Every row gives one point. To make a cloud, some directions were put in groups of two or more. Within a group, all points are equally far from the middle, so they leave a hole (a ring in 2 directions, a hollow ball in 3). The other directions are filled evenly. Then the cloud was stretched, turned, moved and blurred a little. How many holes are there, and how many directions does each take, smallest first?
In the rows, 128 means zero.

Cloud, 22 rows:
[[ 85 160 133]
 [ 87 135 150]
 [113 175 110]
 [139  98  96]
 [128 109  84]
 [123 130  81]
 [ 96 157 150]
 [138 170 132]
 [145 166 126]
 [149 157 111]
 [158 136 106]
 [ 82 151 136]
 [146 105  95]
 [150 100 140]
 [162 129 133]
 [ 88 110 102]
 [153  96 117]
 [142  89 128]
 [ 79 128 106]
 [150  95 129]
 [130 108  85]
 [ 84 109 117]]
Holes: 1 (3)

Cloud, 26 rows:
[[108 121  95 110]
 [121 172  89 121]
 [125 159 124 185]
 [155 170 104 122]
 [111 162 130 179]
 [138 164 146 172]
 [ 91 124 141 159]
 [124 113 160 124]
 [127 176  99 116]
 [118 159 110 183]
 [140 150  95 178]
 [170 145 126 119]
 [165 136  93 132]
 [112  98 102 149]
 [112 107 158 147]
 [116 175 125 112]
 [122 122 136  98]
 [124  99 152 160]
 [117 159 110 183]
 [153 169 144 138]
 [107 141 135 100]
 [162 122 120 110]
 [145 101  95 143]
 [153 117 151 171]
 [ 98 147 154 132]
 [154 124 102 176]]
Holes: 2 (2, 2)

Cloud, 48 rows:
[[161 118 117 131  85 142]
 [ 91 138 138 121 129 130]
 [104 117 119 144 168 113]
 [141  77 127 145 168 132]
 [151  86 135 169 150 101]
 [126 146  86  74 117 155]
 [154 137 145 119 151 127]
 [102 104 137 197 134 144]
 [115  88 149 168 158 104]
 [133 136 173 117 127 169]
 [ 98 138 113 133 113 126]
 [114 153 135 113 103 156]
 [176 115 114 153 106 105]
 [128 137  61 151 115  82]
 [118  89 161 174 132 122]
 [ 83 130 150 126 122  99]
 [106 114 116 165 156 121]
 [163 127 150 137 131 119]
 [125 148 126 157 145 150]
 [ 97 138 139 141 148 184]
 [106  96 118 153 142 127]
 [160 128 108  85 157 144]
 [122  96 105 169 129 103]
 [111  90  84 103 108 117]
 [163 123 123  84 129 104]
 [102  98 123 148  67 145]
 [ 92  98 135 134  84 136]
 [114 128 106 173 135  94]
 [163 121  93 112 103 181]
 [175 110 101 153 107 135]
 [113 149 143 119 127 171]
 [137 136 117  92 191 114]
 [126 133  74 157 135  90]
 [152 122 137 118 100 154]
 [159 107 107 102 109 154]
 [ 75 113 159 140 152 166]
 [ 95 107  64 101 107 157]
 [124  94 124 122  77 126]
 [ 99  83 130 121 132 164]
 [105 141 157 119 166 129]
 [120  91  97 173 108 159]
 [129 138 154 103 102 188]
 [130 162 130 136  96  92]
 [158 110 152 137 120 115]
 [103  80 121 107 176 132]
 [132 157 109 135 112  88]
 [149 141 103  78 155 110]
 [107 127 108  95 178 142]]
Holes: 1 (2)

Cloud:
[[146 107  74 100 119 132 130 114]
 [ 82  91 155  96 102 124 147 139]
 [129  94 131 180 120 108 121 101]
 [136 158  90 140 131  72 121 114]
 [155 139 142 111 113 106 127  71]
 [106 145 108  75 139 111 116  94]
 [117 201 138 117 124 107 137 124]
 [ 70 129  99 154 143 136 134 103]
 [ 88  92 137 154 141 161 153 147]
 [134 134  74 136 168 118 137 117]
 [133 114 134 118  86  82 127 154]
 [105 130  80 153  86 106 111 110]
 [107 111 114 143 156 136  88 169]
 [ 93  63 138 130 142 138 121 135]
 [141 112 160 130  85  95 101 126]
 [116 183 100 144 161 117 124 151]
 [137 131  96 124 132 126  68 154]
 [135 143 157 131 156 148 100  79]
 [124 132 103 157 156 166 160 141]
 [146 155 143 175 147 100 127 104]
 [111 130 145 163 106 151 136  76]
 [109 179 115 102  90 110 155 125]
 [102 100 121 131  94  80 101 116]
 [128 168  87  86 129 114 136 116]
 [146 167 104 175 132  99 133 106]
 [107 119 143 176 110 175 123 125]
 [ 89 114 144 112 158 169 155 122]
 [109  65 135 143  95 128 122 136]
 [133 146 167 124 122 147 120 175]
 [128 139 163  76 115 119 151 126]
 [ 92 126  75 162 112 141 117 148]
 [117 164  96  89 112 158 122 127]
 [ 81 129 103 126 148 104  92 154]
 [144 122  74 159 110 132 124 101]
 [ 99 110 162  84 136 146 148 149]
 [118 107 166 152  99 113 168 134]
 [105 155 131 146 182 135 141 152]
 [133  88 128 128 124 117 182 137]
 [143  97 103 107 152 104 101  96]
 [105 186 117 112 142 109  99 140]
 [113 102 174  85 101 131 115 127]
 [113 139 165 155 115 157 141 173]
 [154 110  81 116 121 134 100 153]
 [111  86 113 122 120 105 101 171]
 [137 159 128 106 141 126 175  95]
 [135  82 139 148  90 126 104 151]
 [109 131 152  64 123 113 134 128]
 [ 94 168 110 148 135 105  81 135]
 [128 179 115 177 128 155 137 126]
 [ 86 160  86 130 110 128  86 136]
 [145 119 148 165 134 165  88 134]
 [119 123 126 139 129  97  64 145]
 [104 195 139 158 128 114 114 139]
 [174 139 105 156 119 105 100 105]
 [123 136  84 110 146 113  78 136]
 [118 113 117  76 134  91 137 145]
 [111 128  93 115 142 110 185 116]
 [ 64 108 133 122  84 112 125 140]
 [111  97 160 112 114 155 105  80]
 [104 146 137  96 160 153  95 139]
 [153 135  98 174 109 127  96 101]
 [116 145 180 107 118 157 123  93]
 [163 163 101  96 140 118 117 131]
 [124 115 110 111 105 184 103 123]
 [ 84 107 176 151 116 117 122 155]
 [107  73 132  98 109 158 132 114]
 [148 132 132 102 153 132 122  70]
 [112 132 123 126 146 171 152 171]
 [126 145 102 165 105 106 115 180]
 [100 156 157  95  85 147 126 138]
 [103 136 122 168 172 130 157 154]
 [158 120 140  99 114 161 155 121]
 [111  74 160 100 112 149 110 116]
 [ 94 125 131  73  98 112 103 123]
 [125 122 145 130 167  80 152 120]
 [102 151 134 101 134 129 134  66]
 [113 146 162 128 134 124  66 117]
 [106 126 133 185  92 138  96 132]]
Holes: 1 (8)

Cloud:
[[168 157 116 171 163 143 140  97]
 [ 98 152 174 172 143 105 146 125]
 [106 154 152 151 171 164 127  98]
 [161 111 148 128 136 131  84 149]
 [117 147 108 100 160 179 118 121]
 [166 137 176 113 117 102 139 123]
 [139 134 119 143 115  88 105 179]
 [ 99 156 157 135 129  84 149 176]
 [129 158 107  95 127 132 167 172]
 [135 130 119 118 175 104 163 100]
 [155 133 164 149 138 122 183 126]
 [120 160  98 132 133  94 178 109]
 [135 119 141 131 138 127 181 176]
 [109 110 148 130 104 131 157 175]
 [113 140  87 109 143 157 126  95]
 [188 161 100 139 138 142 129 132]
 [153 117 132 120 163 106  96 103]
 [118 164 145 138 145 176 141  90]
 [166 146 158 135 123 118  88  98]
 [106 132  91 117 103 145 168 148]
 [ 95 161 118 132 147  74 115 146]
 [147 120 157 122 172 128  90 115]
 [129 123 168 147 157 113  88 113]
 [158 150  99 171 136 100  99 108]
 [152 157 107 153 184 131  96 130]
 [146 142 183 126 127  93 148 111]
 [143 108 103 125 180 127 148 150]
 [142 165 121 180 153 155 160 106]
 [132 139 102 126 140 149 128  71]
 [139 162 163 179 116 144 132  98]
 [159 141 152 129 104 102 156 173]
 [114 105  83 123 145 141 145 105]
 [131 120 127 136 155 124 197 135]
 [162 162 133  98 111 126 160 160]
 [136 145 116 120  72 133 129 121]
 [181 146 135  98 125 149 143 124]
 [ 94 164 110 173 119 165 122 145]
 [117 159 114 181 161 154 126  94]
 [ 97 160 149 127 136 118 156 187]
 [120 145 135 184  96  90 104 134]
 [126 171 148 159 123  86 113 176]
 [119 146 172 178 143 145 109 105]
 [110 145 101 136 170 111 183 132]
 [186 126 139 122 138 108 109 113]
 [127 174 114 113 153 161 124  91]
 [172 133 105 130 147 148  86 130]
 [ 79 172 140 165 110 150 128 122]
 [114 183 169 158 158 123 121 150]
 [137 146 163 181 137 121 146 169]
 [124 145 190 141 103 130 103 129]
 [165 129 165 136 144 132 170 154]
 [162 147 120 120 129  77 139 168]
 [176 131 145 124 132 134 133 178]
 [ 68 140 113 136  98 115 152 121]
 [115 137 138 112 104  71 160 139]
 [112 153 180 155 113 115  90 121]
 [ 84 148 125 143 130  84 174 146]
 [152 177 112 169 134 108 120 172]
 [125 111 107 150 109 140 168  98]
 [157 145  76 149 113 120 118 121]
 [105 162 110 102 100 129 105 110]
 [ 96 117  93 151 137 126 105  99]
 [120 128 179 144 147 100 102 111]
 [170 167 158  94 123 121 113 137]
 [164 104 161 122 137 104 126 149]
 [114 125 152 159 167 134 177 140]
 [109 129 174 151 151 167 110 136]
 [148 164 124 129 120 115 175  92]
 [138 134  81 116 117 118 151 167]
 [174 169 140 104 145 133 104 108]
 [121 126 140 170 101 173 135 115]
 [177 140 112 161 136 128 125  88]
 [173 109 132 119 148 131 137  95]
 [183 132 115 128 130 103 152 113]
 [168 159 109 161  97 108 111 140]
 [160 136 107 166 161 144 125 169]
 [ 98 148 157 116 129 174 123 162]
 [164 138 163 151 151 173 128 142]
 [163 119 163 106 146  97 112 130]
 [166 114 122 167 158 163 130 129]
 [130 117  92 137 159 107 100 108]
 [118 149  94 135 116 163  97 101]
 [132 161 105 171 168 105 136 167]
 [114 116 146  81 134 140 155 160]
 [120 172 136 104 145 105 124 184]
 [133 125 112 136 105  86 132 176]
 [105 114 132 134 111  73 154 143]]
Holes: 1 (8)

Cloud:
[[148  80 112 153 137 104 115 145 155]
 [102 121  79 143 141 111 129 109  92]
 [111 120 181 108 158  78 109 103 151]
 [ 99 126 107 143 185  68 164 137 123]
 [149 158 160 100 126 151 157 142 141]
 [115 120 150 152 152 103 144 152  95]
 [138 132 132 132 167  51 156 136  97]
 [107 137 127 166 189 156 121 128 112]
 [177 121 176 152 149 102 126  89 155]
 [132 151  96 168 149 122 143 134 124]
 [145 104 109  86 143 122 102 130 170]
 [131  98 164 120 112  89 142 131 126]
 [160 145  94 155 178 105 132 153 114]
 [ 88 109 118 134 157 139 106 166 123]
 [104 104 137 181 156 141 115 134  94]
 [136 148 126 120 171  72 101 143 119]
 [ 78 111 116 140 139 104 113 116 126]
 [ 92  88  88 151 110  87  86  93 136]
 [ 95  85 158 126 153 136 120 114 126]
 [115 154  95 157 165 147  83 137 104]
 [142 148 142 129 138 155 154 118 174]
 [121  87 136 174 121 158 146 114 171]
 [118 120 166 112  87 132 129 126 149]
 [123 113 138 138 129 122  83 182 159]
 [111  81 151 177 164  92 123  90 144]
 [ 90 127 179 135 111 121 106 115 139]
 [107  93 131 137 125 109 123  94  74]
 [105 136 138 119 132 143 157  83 117]
 [146 147 151  90  90  90 113 132 139]
 [132 125 193 146 144 108  90 124 108]
 [153 110 138  95 107 126 144 116  68]
 [107 128 159 134 193  69 147  93 103]
 [ 90 104  99 147 143  85  97  90 149]
 [131  92 122 127 116  77  74 149 142]
 [116 147 111 150 173 138 115 116 122]
 [136 109 148 131 159 140 177  79 124]
 [169 124 156 141 118  99  96 123 126]
 [133  99 163 135 188 129 136  71 100]
 [ 94 113 116 100 157 113 134 117 178]
 [122  78 105 126 133 161 131 160 117]
 [101  65 110  95 131  89 110 102 148]
 [116 117 153 135 150 176  80 123 123]
 [114  56 105 108 174 152 129 138 133]
 [107 125 133 184 156 106 125 161 112]
 [138  78  86 149 183 127 144  80  98]
 [123 116 137 142 172  78 124 148 117]
 [134 103 135 168 177 120  95 101 161]
 [142 153 166 129 123  61 113 100 144]
 [145 119 103  75  60 135  99  88 125]
 [ 90 167 111 100 170 112 117 114 129]
 [141 104 111 138 183 103 134  78 100]
 [107 139 116 127 122  84  87 128 147]
 [113 138 111 139 184  99 100 111 113]
 [108 102 132 130 124  85 100  84 125]
 [ 98 142  97 162 151 103 111 142 146]
 [135  79 133 115 133 110 109 118 152]
 [154 128 134 141 139 173 153 115 140]
 [120 180  87 143 145  93 110 111 118]
 [116 148 143 143 189 101 177 175 141]
 [125 122 177  97 182 102 130 122 143]
 [118 110 140 152 151 125 101 143 103]
 [117 130  94 147 179  99 148 107 117]
 [175  97 153 123 126 135 164  82 118]
 [130 180  81 144 137 105 104 123 137]
 [113 110 146 102 146 141 136 103 143]
 [116 107 113 100 184  79  92 122 129]
 [109 185 163 127 145 139 152  91 142]
 [107 148 182 115 103  97  94 144 150]
 [144 124  91 117 180  70 114 139 145]
 [103 133 123 147 142  87 108 134 103]
 [142  93 169  99 141 119 149 102 169]
 [ 85 151 151 124 112  93 110 155 143]
 [161  96 106 117 170 146 138 109 136]
 [ 87 116 151  93 150 101 143 123 140]
 [133  88  73 113 134 119 140 167 115]
 [165 115 140  96 153 107 180 126  99]
 [ 97 112 124 128 114 123  68  73 133]
 [130 134 155 117  77 135 150  72 146]
 [143 138 118 119 120 166 101 125 121]
 [136 134 124  90  80 125 104 135 138]
 [113 147 117 143 147 128 113  69 167]
 [144 112 113 145 142 160 126  97 166]
 [124 142 162 158 127  74 134  91 125]
 [123 115  95  93 119 146 122 116 103]
 [123 140 107 115 125 153 115 127 121]
 [172 121 178 111 116 109 129 160 139]
 [138 146 140 130 126 134 155 127 108]
 [106 150 150 126 140  57  86 102 116]
 [128 147  98 127 165 154 126 108  98]
 [128  91 124 117 114  78 156 109 169]
 [138 145 116 100 110  74 136 139 130]
 [132 119 124 115 120 107 160 156 165]
 [114 168 135 128 103 105 106 171 143]
 [101 146 151 142 125  76 122 137 143]
 [132 143 146 128 106 134 132 100 114]
 [135 108 116 157 140  84 136 162 117]
 [127 159  76 150  92 109 126 137 107]
 [ 89 122 113 129 115 161 102 102 153]
 [124 168 137 114 145 127 141 113 149]
 [ 95  92 135  96 117 111 132  53 123]]
Holes: 0

Cloud, 87 rows:
[[171  89 128 132 168  87 120 113 126]
 [ 97  83 171  95 102 140 100 113 124]
 [136 112 138  81 120 123 123 114  99]
 [130 131 163 108 164 144 105  88 125]
 [178 133 144 114 166 153 112 132 132]
 [134 108 191 107  97 127 145 144 105]
 [ 95 124 144 163 135 129 142 162  91]
 [167 160 147 114  97 113 127 191 142]
 [151 138 111 144 145 149  97 123 110]
 [131  77 145 145 168 122  91 127 150]
 [100 132 134 116 108 156 106 149 126]
 [115 159  86 126 108 143 155 135  87]
 [148 112 121 105 115 124 127 182  89]
 [113 132 132 116 129 121 123 102  69]
 [126 138 142 162 134 157 175 138 153]
 [133 141 174 118 134 112 196 145 133]
 [150 137  93 139 139 144  99 137 123]
 [155 122 125 150 130 176 122 143 142]
 [108 150 146 152 140 125 187 135 124]
 [119  94 191 119 115 146 138 130 162]
 [124 121 108 191 131 112 157 170  92]
 [126 172 129 126 118  97 163  93 119]
 [118 135 162 119 131 125 114 168  92]
 [117 126 158 125 123 108 204 172 137]
 [123 163 126 111 109  92 169 108  91]
 [ 83 145 165 122  97 145 151  86 152]
 [188 104 159 130 115 157 125 175 119]
 [149 152 150 133 103 142 197 145 117]
 [143 122 113 143 148 121 129 205 109]
 [ 97 148 131 166 113 121 101 137 105]
 [198 136 119 178 141 103 141 126 111]
 [173 141  81 150 146  91 135 155  84]
 [100  79 139 104 114 124 103 105 125]
 [123 137 135 164 123 109 155 157  81]
 [112 119 116 139 118 107 129 120  75]
 [160 112 145  76 132 125 102  91 108]
 [175 151 136 113 151 141 167 172 164]
 [164 120 101 106 143 133 111 154 125]
 [162 134 133 131 139  76 149 127 122]
 [180 153 108 145 123 141  95  91 158]
 [167 103 111 124 136 112 120 195 151]
 [146 121 156 112 111 134  72 116 170]
 [119 124 164 146 131 155 141 121 172]
 [139 149 138 119 125 137 112 124 176]
 [173 127 172 125 118 145 116 189 110]
 [135 159 171 119 140  94 149 106 164]
 [147 121 130 169 175 107 147 121 155]
 [180 177 141 114 136 120 179 146 162]
 [119 150 140 134  92 116 137 163 171]
 [166 118 170 102 137 167 130 122 148]
 [188 130 152 108 147 132 166 196 101]
 [108 147 150 155  71 139 143 150 130]
 [121 107 193 138 128 120 119 138 160]
 [138 137 100 134 130  81 123 158  86]
 [107 122 122 132 139 114  72 129 145]
 [126 121 136 154 124 155 178  83 130]
 [139 158  93 101 107 126  88 131 124]
 [113 146 136 123  75 132 133 104 117]
 [181 115 177 126 181 149 153 129 151]
 [126 132 187 116 131 116 142 158 131]
 [152 114 151  96 104 148 143 145 111]
 [176 144  94 126 104 125 152 149 145]
 [165 143 146 121 104 160  85 172 113]
 [149 125  87 145  87 132 140 187 141]
 [141 121 210 107 157 115 140  94 117]
 [113 115 147 119 136 146 156 163 174]
 [100 102 129  80 125 100 110 123 140]
 [138 121 201  85 132 140 135 142 119]
 [144 174 140 130 143 122 167  92 155]
 [132 114 121 111 165 121 115 133 131]
 [146 149 146 119 118 127  71 131 167]
 [158 151 125 108  93 120 161 124  98]
 [109 129  74 152 119 115 151 127 106]
 [130 124 165  94 104 118 139 186 112]
 [157 126 126 172 141 163 122 194 108]
 [173 131 120 137 130 125 146 116  54]
 [108 129 116 140  97 123 152 119  74]
 [116 116 107 172 141 115 120 173 100]
 [137 186 150 122 133 119 183 157 132]
 [ 92 127 124  81  97 113 144 119  94]
 [116  96 158 168 155 122 140 156 132]
 [109 106 103 105 127 124 115 151 130]
 [136 129  72 145 124  80 146 106 142]
 [130 179 100 156 109 140 130 151 104]
 [168 169 129 107 114 160 117 123 131]
 [152 110  81 130 117 139 116 183 130]
 [106 125 104 183 135  89 161 190 125]]
Holes: 1 (4)
